Each point is reached from the start by the listed moves, each made once or not at all, plus a little noise. Is the number of moves made odd or even? Then give how often each move was made.

Moves:
(1): [65,18,12,-2,-9]
(2): [-20,59,19,-5,-1]
Start: [-24,-10,15,31,18]
Points:
[-45,50,33,26,17] -> odd (0, 1)
[21,67,46,26,9] -> even (1, 1)
[40,7,27,31,9] -> odd (1, 0)

Moves:
(1): [56,-23,14,-2,-25,-6]
(2): [13,46,-10,22,-14,-10]
(3): [0,6,33,9,2,7]
(4): [1,-16,-12,30,2,0]
Start: [16,10,4,29,2,29]
Points:
[87,17,-4,80,-38,12] -> odd (1, 1, 0, 1)
[28,55,-4,50,-13,19] -> odd (0, 1, 0, 0)
[29,64,28,60,-11,26] -> even (0, 1, 1, 0)
[70,-13,16,26,-22,25] -> odd (1, 0, 0, 0)

Moves:
(1): [64,15,5,24,-3,-7,-3,-1,8,9,-10,-1]
(2): [-11,51,2,17,9,-2,10,-11,-2,-2,0,-6]
(3): [1,6,38,-3,2,-10,-2,7,8,-5,-4,-7]
(4): [-10,-17,7,53,22,2,-11,3,5,-8,-1,-4]
(5): [3,0,-7,-12,55,-6,13,-3,19,-14,3,-4]
(6): [2,-4,11,-8,-2,61,6,0,1,4,0,4]
(7): [1,-13,-7,6,-4,-5,45,9,-7,-8,-4,-2]
(8): [-1,7,-7,-1,-2,-2,-4,49,-10,-1,1,24]
(9): [-12,-4,-12,-4,-22,9,12,6,53,13,12,-2]
Start: [39,4,6,3,29,-13,31,3,-8,11,10,52]
Points:
[83,12,39,74,26,-19,25,67,56,17,6,63] -> odd (1, 0, 1, 1, 0, 0, 0, 1, 1)
[9,33,39,67,30,40,87,67,36,3,15,61] -> odd (0, 1, 1, 1, 0, 1, 1, 1, 1)
[82,58,-2,38,4,44,98,56,34,27,8,70] -> even (1, 1, 0, 0, 0, 1, 1, 1, 1)
[94,10,57,76,50,-29,16,13,12,5,-5,41] -> odd (1, 0, 1, 1, 0, 0, 0, 0, 0)
[32,41,-8,14,91,-24,99,-3,3,-14,8,41] -> odd (0, 1, 0, 0, 1, 0, 1, 0, 0)

Moves:
(1): [51,2,9,6,-1,-16,6,-5,0,-10,-6,-3,4,4]
(2): [3,54,-14,5,7,33,-20,-7,-2,4,11,-6,-5,20]
(3): [-4,-2,52,-17,9,3,3,-16,-4,1,14,5,-5,0]
(4): [5,-9,23,51,5,20,-16,14,1,20,1,20,22,-2]
(5): [8,-7,-5,11,49,2,-18,-11,-9,33,-7,-9,-6,-13]
(6): [21,-16,2,-17,-1,49,0,13,0,-2,-6,-17,-7,-20]
(7): [-12,14,5,16,7,-7,50,-9,-10,4,18,-7,9,-14]
(8): [-20,-7,18,-3,21,-13,2,55,-6,-7,-14,-27,6,14]
(9): [0,13,-8,-2,12,10,-2,0,53,-22,14,-1,9,-7]
(10): [8,-1,4,-17,-17,-5,-1,23,16,45,8,-13,0,-6]
(11): [9,-33,-13,0,12,-13,-9,3,-23,-5,53,-1,16,20]
(12): [10,11,-5,-17,29,17,13,8,2,12,2,57,2,7]
(13): [-3,5,2,-17,-6,6,3,-18,0,12,-22,-7,54,0]
(14): [-2,-18,-1,4,-1,6,17,-17,13,14,-11,-6,4,34]
Start: [1,-5,-19,-7,-37,-35,-34,-2,19,21,-26,3,42,-13]
Points:
[35,-82,-36,-10,22,6,-45,-16,0,63,3,-31,49,11] -> even (0, 0, 0, 0, 1, 1, 0, 0, 0, 0, 1, 0, 0, 1)
[52,31,23,19,-14,47,5,45,85,81,-33,-63,136,13] -> even (1, 1, 0, 1, 0, 1, 1, 1, 1, 1, 0, 0, 1, 1)
[20,3,-27,33,2,65,-16,-23,51,47,27,-23,143,20] -> even (0, 1, 0, 1, 0, 1, 1, 0, 1, 0, 1, 0, 1, 1)
[30,-24,-7,13,6,64,-21,17,92,39,-23,56,70,-3] -> odd (0, 0, 0, 1, 0, 1, 0, 0, 1, 0, 0, 1, 0, 1)
[76,-10,46,12,67,-16,-6,-10,46,110,47,46,144,-21] -> even (1, 0, 1, 1, 1, 0, 1, 0, 1, 1, 1, 1, 1, 0)
[63,26,-4,35,-29,-19,-27,-5,0,94,36,-10,135,11] -> odd (1, 1, 0, 1, 0, 0, 1, 0, 0, 1, 1, 0, 1, 0)

Moves:
(1): [24,-11,5,5,-3,-4,6,0,-1,-8,-4,1,9,6,-8,-3,-9,-1,1,23,-3,0,19,-18,10,7]
(2): [13,30,0,8,4,-14,5,0,-11,4,12,5,-12,4,-5,-5,-7,-1,-3,10,7,-13,7,4,-1,-6]
(3): [-10,1,49,-7,5,-6,-3,7,-12,-10,0,-16,3,7,23,-28,13,-4,12,0,-2,0,13,-5,5,-14]
(4): [-3,-8,4,32,-11,-8,2,11,8,-6,3,12,3,-3,4,-1,-12,10,7,-14,8,-3,10,8,-10,-5]
(5): [3,-2,6,11,41,12,8,13,-8,8,-2,-6,15,-15,12,-4,-6,-6,3,-6,-17,-26,5,20,-2,2]
(6): [5,10,7,18,-18,28,1,-20,1,-22,6,-11,8,-13,-5,-6,0,-7,-9,-1,9,-5,-6,-2,24,-4]
(7): [-6,7,18,4,1,2,45,8,-6,-3,5,14,3,6,2,-3,5,4,6,-8,-16,0,3,-22,15,15]
(8): [-7,18,4,-8,-21,14,5,47,20,-8,13,-7,9,-4,-4,11,5,8,-8,5,0,-3,1,-9,-22,5]
(9): [-14,4,0,-5,11,-7,-2,-8,36,-5,15,-8,8,-3,5,-7,4,6,3,9,7,-22,13,-5,16,5]
(10): [13,-4,18,21,-7,7,7,-3,4,54,24,-4,1,9,-5,29,3,17,-2,2,25,-12,2,-6,14,-23]
(11): [2,-7,1,-3,0,0,-4,3,-16,0,27,2,-7,1,-12,5,-13,18,-10,-7,-13,5,4,2,-6,3]
(12): [1,9,13,-13,7,9,-19,-4,3,-6,-14,38,-4,5,3,1,-4,3,8,5,-9,-6,-6,-1,6,-12]
(13): [-16,8,4,1,-15,-3,5,-1,-13,15,12,-1,32,18,-3,-25,-11,2,-5,15,14,0,1,-7,-9,3]
(14): [5,1,14,3,14,14,-3,3,1,-10,12,1,-9,33,-9,0,-8,17,27,-15,1,-5,-12,10,7,18]
(15): [12,7,-9,0,1,6,-1,-8,1,1,10,5,10,13,32,2,-10,4,-6,0,-3,24,-7,4,4,-5]
(16): [-2,15,17,-3,0,-14,-3,-19,5,-6,-17,-5,22,5,-3,26,-4,-16,-8,-11,-4,-1,5,-8,-10,-2]
(17): [12,-1,-1,11,9,-12,-1,9,8,-4,13,1,22,0,-4,-3,42,4,3,-8,5,-16,-12,-5,-3,0]
(18): [13,18,9,0,-14,-3,-25,1,-22,-6,-19,-3,5,-9,2,3,4,60,-12,-2,8,-26,6,1,12,20]
(19): [6,12,-5,8,-3,10,1,-17,-6,-6,13,10,-1,-16,1,5,1,4,46,0,-1,12,8,-7,0,-6]
(20): [-17,-13,14,10,-5,11,10,-10,-18,-14,-3,-6,-15,7,-1,7,2,16,5,41,1,-22,-16,7,-6,-14]
(21): [-1,-5,13,-23,17,-13,19,5,-5,-24,10,19,16,-7,-5,15,-8,8,14,6,37,4,7,20,16,-9]
(22): [-9,-4,28,11,27,15,10,4,29,19,6,1,-17,-14,-18,-18,-12,20,0,11,1,33,-4,-1,-27,14]
(23): [-3,2,-6,4,13,13,12,-4,-15,-4,-7,4,12,15,8,-10,10,6,-7,7,-3,12,39,-3,-5,-16]
(24): [14,-5,5,-7,-14,0,10,-10,11,2,-2,10,1,2,-1,0,9,3,6,-7,-5,4,7,20,-9,3]
Start: [11,-5,-29,11,12,10,-6,-11,11,-25,20,11,13,14,-35,-4,-4,24,10,3,7,-33,-13,-8,7,26]
Points:
[64,53,32,-8,4,12,10,16,31,-25,48,65,58,31,-46,28,1,131,9,62,75,-91,82,-7,43,0] -> even (1, 1, 0, 0, 0, 0, 0, 1, 1, 1, 0, 1, 0, 0, 0, 0, 0, 1, 0, 0, 1, 0, 1, 1)
[46,35,71,85,30,80,28,-50,-49,-82,56,58,66,79,16,-74,-36,67,95,61,5,-64,48,24,22,-22] -> even (1, 1, 1, 1, 1, 1, 0, 0, 0, 0, 0, 1, 1, 1, 1, 0, 0, 0, 1, 1, 0, 0, 1, 1)
[7,45,92,73,16,74,-19,-71,-11,-85,-2,39,41,10,11,-27,-13,122,45,38,10,-13,26,-14,-2,-24] -> odd (0, 0, 1, 1, 0, 1, 0, 0, 0, 0, 0, 1, 0, 0, 1, 1, 0, 1, 1, 1, 0, 1, 1, 0)
[44,65,121,34,55,-14,26,-1,-48,-74,74,89,102,44,-27,-21,-4,129,104,-36,20,-105,33,19,18,37] -> odd (0, 1, 1, 1, 1, 0, 1, 0, 0, 0, 1, 1, 1, 1, 0, 1, 1, 1, 1, 0, 1, 0, 0, 1)
[50,24,82,2,-6,-6,85,42,13,-15,80,31,45,41,-36,12,10,57,37,40,47,-52,47,-24,32,2] -> even (1, 1, 1, 0, 0, 0, 1, 1, 0, 1, 0, 0, 0, 0, 0, 0, 0, 0, 0, 0, 1, 0, 0, 1)
[30,21,65,81,55,79,33,-35,13,-36,79,74,7,64,-36,7,-51,119,46,56,82,-24,-6,29,27,-35] -> odd (0, 1, 0, 1, 0, 1, 0, 0, 0, 1, 0, 1, 0, 1, 1, 0, 0, 0, 0, 1, 1, 1, 1, 0)
[38,40,51,62,-11,81,10,-18,11,-36,69,25,112,107,-34,23,12,74,12,64,40,-66,-6,-46,16,-16] -> even (1, 0, 0, 0, 0, 1, 0, 1, 0, 1, 0, 1, 1, 1, 1, 1, 1, 0, 0, 1, 0, 0, 1, 0)
[13,80,48,4,92,22,59,31,21,-48,73,35,75,4,-18,7,-39,134,-21,17,12,-45,66,-4,-2,54] -> even (0, 1, 0, 0, 1, 0, 1, 1, 1, 0, 1, 0, 0, 0, 1, 1, 0, 1, 0, 0, 1, 1, 1, 0)
[-5,11,56,59,34,-7,56,-12,95,-25,64,37,73,59,-66,-36,5,73,48,-20,18,-41,-5,-18,-25,77] -> odd (0, 0, 0, 1, 0, 0, 1, 0, 1, 0, 0, 0, 1, 1, 0, 1, 1, 0, 0, 0, 0, 1, 0, 1)
[-2,40,75,4,85,-5,0,-1,-58,-68,63,38,87,38,-14,-55,21,138,25,72,39,-146,48,19,29,-14] -> even (0, 1, 1, 0, 1, 0, 0, 0, 1, 0, 1, 1, 1, 0, 0, 0, 1, 1, 0, 1, 1, 0, 1, 0)
[51,45,42,13,19,74,-14,22,-33,-90,70,55,83,14,-62,-5,-53,129,66,26,33,-85,15,2,45,51] -> odd (1, 0, 0, 0, 1, 1, 0, 1, 0, 0, 1, 1, 1, 1, 0, 0, 0, 1, 1, 0, 1, 0, 0, 0)

Moves:
(1): [5,-24,12,-11,1,-12,8,7,8,-9,-7,3,-16,-15,-5,24,-2,-11,-9,17,-12,21,8,2]
(2): [21,27,-3,-8,-4,18,-5,11,14,-11,4,-26,-37,6,-8,23,9,33,-2,-14,7,1,7,-4]
(3): [8,-38,-6,9,33,-43,0,7,11,-1,1,19,24,16,-13,-24,-26,8,2,-23,30,13,32,-12]
(4): [3,-6,6,-17,19,1,-5,18,-7,6,-2,-8,6,12,4,25,12,-8,12,-18,-15,-4,-3,-12]
(5): [-16,-7,-30,-15,-7,19,7,-18,18,18,5,-18,5,13,-10,-5,2,16,-7,28,8,-5,14,-2]
(6): [16,-21,0,2,19,8,-7,-13,-9,16,7,-48,17,22,15,1,-17,12,-5,14,14,-7,-20,-6]
(7): [15,-18,13,-9,11,-4,-2,11,-9,3,8,-5,-3,28,-11,2,-23,18,-8,4,28,-16,-8,4]
(8): [-11,25,-17,-9,-12,26,-5,0,-9,16,-23,13,0,-4,28,19,-30,-19,-10,1,6,-10,-16,-15]
(9): [33,-32,5,-11,34,1,19,28,26,-1,12,-21,13,-21,-26,-39,-23,-19,12,-1,-16,25,14,-5]
(10): [-17,3,2,-16,23,13,20,-36,-24,24,19,14,28,3,23,-46,36,7,-20,10,-42,-1,-8,9]
(11): [11,8,21,14,19,-14,4,5,9,9,1,7,-44,14,1,-5,6,-7,12,2,44,-21,-8,5]
(12): [16,21,-4,8,-20,-27,-2,-22,-25,-6,-3,-20,-55,-12,-15,7,-20,-6,0,-30,-5,-1,13,17]
(13): [-15,-12,8,-2,-2,39,12,-13,3,11,-5,6,-14,-25,-9,-14,7,8,10,9,-3,9,7,9]
(14): [20,45,-30,20,-1,-11,1,-15,-4,-18,21,18,9,-2,-11,-6,-1,0,6,-20,-14,9,21,29]
(15): [-26,-14,-7,-35,-4,-5,-5,17,1,-6,-25,-13,4,17,8,5,-11,10,-9,3,3,22,2,10]
(16): [6,-5,10,12,0,-13,-14,-13,-3,-8,-7,-8,12,-13,7,-9,-19,5,5,17,-7,-27,4,-1]
(17): [-37,-15,-32,4,13,7,4,1,-22,13,3,2,-2,3,24,1,-14,28,12,24,-21,-15,-16,-22]
(18): [-37,-19,28,12,8,-17,-17,20,-19,21,13,13,-5,21,-2,-1,29,24,-22,20,-28,-3,4,4]
(19): [13,4,-11,4,8,17,2,-22,-15,-16,6,-7,-7,-5,6,-23,-10,-47,-1,2,19,-7,1,-8]
(20): [9,19,-12,-5,6,-9,-4,-1,-7,0,-20,10,14,11,-17,8,5,-10,16,-16,14,6,-1,-14]
(21): [-6,17,14,19,12,8,12,-12,5,-6,8,6,-3,-5,5,13,4,-23,-4,10,-13,-21,-19,-8]
(22): [14,53,-15,29,-37,1,24,0,-25,-10,7,19,23,26,39,6,0,-7,2,-4,-31,-7,8,13]
(23): [-4,-27,10,-2,-28,-20,-34,-17,41,9,-23,21,-27,19,-9,16,-16,21,-18,28,-2,-8,4,10]
(24): [13,-15,-2,-11,-3,14,12,16,-11,-5,-32,12,23,-9,-4,-22,2,-48,-35,-11,6,12,2,21]
Start: [-12,24,27,21,14,19,33,3,16,4,-28,3,-7,-21,17,-13,-15,10,-48,-13,16,-30,8,-4]
Points:
[-50,47,-18,18,50,35,16,11,-76,-4,-79,45,37,26,44,-28,-85,-53,-97,20,9,-83,-24,2] -> odd (0, 0, 0, 0, 0, 0, 1, 1, 0, 0, 0, 0, 0, 1, 1, 1, 1, 1, 1, 1, 1, 0, 0, 1)
[14,5,2,15,99,48,90,-9,-40,57,-41,-13,26,83,113,-11,-76,14,-104,39,19,-117,-14,-36] -> odd (1, 1, 1, 1, 1, 1, 1, 1, 0, 1, 1, 0, 0, 0, 0, 1, 1, 0, 0, 0, 1, 1, 0, 1)
[69,-28,66,10,95,89,114,-25,-42,7,-14,-35,75,-22,59,-96,-53,-101,-91,38,-57,-53,-5,11] -> even (1, 0, 0, 1, 0, 1, 1, 0, 1, 1, 0, 0, 1, 0, 0, 1, 0, 0, 1, 0, 1, 1, 0, 1)
[-22,34,-58,-7,86,-29,12,-4,-43,42,-44,-60,-92,82,22,32,-84,31,-51,-27,72,-28,48,-33] -> odd (1, 1, 1, 1, 1, 1, 0, 1, 0, 0, 1, 1, 0, 1, 1, 0, 1, 1, 1, 1, 0, 0, 0, 0)
[-25,89,12,17,21,-18,35,1,10,50,-48,88,8,59,46,-50,-19,3,-80,13,-48,-17,26,40] -> even (0, 0, 0, 0, 0, 0, 0, 1, 1, 1, 1, 0, 0, 1, 1, 0, 0, 1, 0, 1, 0, 1, 1, 0)
[91,42,-40,67,28,-17,66,-30,27,-16,-51,18,-91,19,10,-37,-174,-54,-95,21,44,-83,67,22] -> odd (1, 1, 1, 0, 1, 0, 1, 1, 1, 0, 1, 1, 0, 1, 0, 1, 1, 0, 1, 0, 1, 1, 1, 1)
[63,-17,60,19,82,29,71,42,39,-6,-48,12,-17,-79,-26,-62,-35,-71,-36,-18,1,-4,49,45] -> even (1, 0, 0, 1, 0, 0, 0, 0, 1, 0, 1, 0, 1, 1, 0, 1, 0, 0, 0, 0, 0, 0, 0, 1)
[6,122,-78,28,42,50,56,-65,-51,34,9,-46,68,59,81,-10,-1,82,-30,8,-73,-81,12,-18] -> even (0, 1, 0, 1, 1, 1, 0, 0, 0, 1, 0, 0, 0, 1, 0, 1, 1, 0, 0, 1, 0, 1, 0, 0)
[15,66,-19,27,76,-25,27,-33,0,16,-43,-38,-101,64,-4,24,-83,-20,-80,-23,87,-29,43,-7] -> even (1, 1, 1, 0, 1, 1, 0, 1, 0, 0, 1, 1, 0, 1, 1, 0, 0, 1, 1, 1, 1, 0, 0, 0)
[-11,36,8,-28,57,28,62,23,13,22,-37,4,12,78,44,-2,-29,63,-55,17,-81,-42,-16,-17] -> odd (0, 1, 0, 1, 0, 0, 1, 0, 1, 1, 0, 0, 0, 0, 1, 0, 1, 0, 0, 1, 1, 1, 1, 0)

Moves:
(1): [7,-9,-8,11,7,4,-8,5,0,2,5,6,-21,3,1,13,17,5,-8,6,6,-3,1,-8,0]
(2): [12,1,1,24,37,22,13,0,0,-20,7,-11,-22,5,13,5,-5,13,3,9,1,-24,22,-15,-22]
(3): [20,17,17,2,-7,18,39,24,20,-13,29,7,2,17,-3,-5,14,5,0,-11,8,-21,20,-13,26]
(4): [-6,16,9,9,10,12,19,4,-1,-8,3,3,20,3,-16,4,9,-8,-14,-16,-12,-20,6,-13,-2]
(5): [-18,-11,-14,14,-4,13,-34,14,-17,-14,-14,-4,-1,2,8,13,14,-10,0,14,-19,24,-3,-19,-3]
(6): [-11,-2,-3,12,13,4,14,14,-12,15,-1,-18,-3,-17,-10,-9,11,16,7,7,8,1,-17,6,2]
(7): [-23,30,11,0,15,-26,-3,-7,4,-21,-30,-3,-12,6,19,26,18,0,-11,-13,7,19,8,-1,-3]
(8): [2,4,-2,5,-5,-15,-16,22,9,9,6,10,14,-4,-6,21,17,16,-8,5,6,23,3,3,-7]
(9): [-15,3,6,-16,-8,9,8,24,4,23,-1,-4,-37,25,-15,12,-19,-2,3,24,21,5,22,-16,-12]
(10): [13,35,-3,27,-5,15,-3,28,8,14,-3,20,0,-12,-7,-10,8,38,-25,9,5,8,13,-3,15]
(11): [-24,13,-8,-4,0,8,-8,-5,20,-10,0,37,-4,24,43,-4,-16,-37,-8,-28,23,5,21,29,-15]
(12): [7,8,0,-2,24,1,-30,0,-3,-15,20,-27,-14,-8,13,-26,-4,-2,14,-1,-7,-8,2,12,-11]
(13): [-8,7,-11,-8,-11,-5,-8,-30,19,25,-15,5,12,8,17,16,39,15,-6,-37,0,-4,-7,1,3]
(14): [-2,25,-2,2,-33,-14,-5,15,-9,33,1,-4,-33,30,8,2,-33,0,2,-8,4,-5,9,-11,1]
(15): [-7,14,-6,14,19,15,14,-31,2,10,-12,12,-6,20,-11,5,42,7,-6,-11,-6,14,-16,0,-19]
(16): [-12,-4,-14,-10,-19,4,-12,8,-12,-21,1,0,-4,-20,8,15,-3,2,15,7,-7,-8,-16,17,-14]
(17): [-13,-5,2,-2,7,4,2,23,-12,6,-20,-1,-9,12,8,-6,12,0,-6,12,-4,2,4,26,-1]
(18): [1,1,-7,-5,21,13,7,26,-30,13,-17,7,-14,-7,-1,14,-10,-3,15,-21,-3,6,1,11,-27]
(19): [-1,-2,-20,1,2,-1,19,7,-1,56,13,0,6,9,-11,-7,-5,10,3,8,7,10,11,-8,39]
(20): [-11,33,-31,5,-1,12,0,12,-7,-22,-23,-41,-7,2,-27,12,-14,0,2,-14,-1,6,10,-2,-25]
(21): [-14,14,3,-24,-4,1,21,-2,-33,-4,14,-8,-3,14,-1,-7,4,-10,-14,-36,-1,13,-8,-3,1]
(22): [9,1,-6,-4,-6,7,-8,-23,-5,-2,-10,5,-1,6,12,2,1,-2,18,-8,16,-8,3,12,-2]
(23): [4,-5,-1,0,-27,-11,8,-18,-8,17,3,17,-6,-12,11,4,10,-5,-4,-7,3,5,-1,-4,4]
(24): [2,-4,9,-3,-6,-31,-2,10,-8,0,-8,3,-23,-6,-2,1,6,26,8,-10,8,6,18,2,6]
Start: [14,1,45,4,9,21,41,11,-1,2,-21,28,-2,8,33,43,-14,0,1,-1,-4,32,-6,-6,-5]
Points:
[-56,68,57,5,18,-24,59,46,-74,67,-48,-2,-162,74,51,57,52,35,-10,-41,35,83,18,-2,-34] -> odd (1, 0, 0, 0, 0, 1, 1, 0, 1, 0, 0, 1, 0, 1, 1, 0, 1, 0, 0, 0, 1, 0, 1, 1)
[-66,46,32,31,13,56,101,84,-28,13,-54,57,-95,62,98,97,34,16,9,-21,55,28,99,-5,-1] -> even (0, 1, 1, 1, 1, 1, 1, 0, 1, 0, 1, 0, 0, 0, 0, 1, 1, 0, 1, 0, 0, 1, 1, 1)
[-3,52,-19,66,51,69,118,93,-87,51,-15,9,-85,30,-4,103,87,70,3,-62,8,92,36,-55,-32] -> odd (1, 1, 1, 0, 1, 1, 0, 1, 0, 0, 0, 0, 0, 0, 1, 0, 0, 1, 1, 1, 1, 0, 1, 1)
[-46,161,-13,61,-26,43,86,82,-24,94,-63,46,-44,108,24,125,139,61,-93,-97,-8,106,48,-59,27] -> odd (1, 0, 1, 1, 1, 0, 1, 1, 0, 1, 0, 0, 1, 1, 1, 0, 1, 0, 1, 1, 1, 0, 1, 0)
[13,46,18,0,-52,39,104,127,-28,111,19,69,-75,52,10,123,-16,16,3,-13,33,22,52,-52,5] -> even (1, 0, 1, 1, 0, 0, 0, 1, 1, 0, 0, 0, 0, 1, 0, 1, 0, 1, 1, 0, 0, 0, 1, 0)
[-72,80,-4,31,89,51,13,50,-68,17,-141,-31,-121,56,27,117,107,42,21,-73,9,69,26,4,-103] -> even (1, 0, 0, 1, 1, 1, 1, 0, 1, 0, 0, 1, 1, 0, 1, 0, 1, 1, 0, 1, 0, 1, 0, 1)
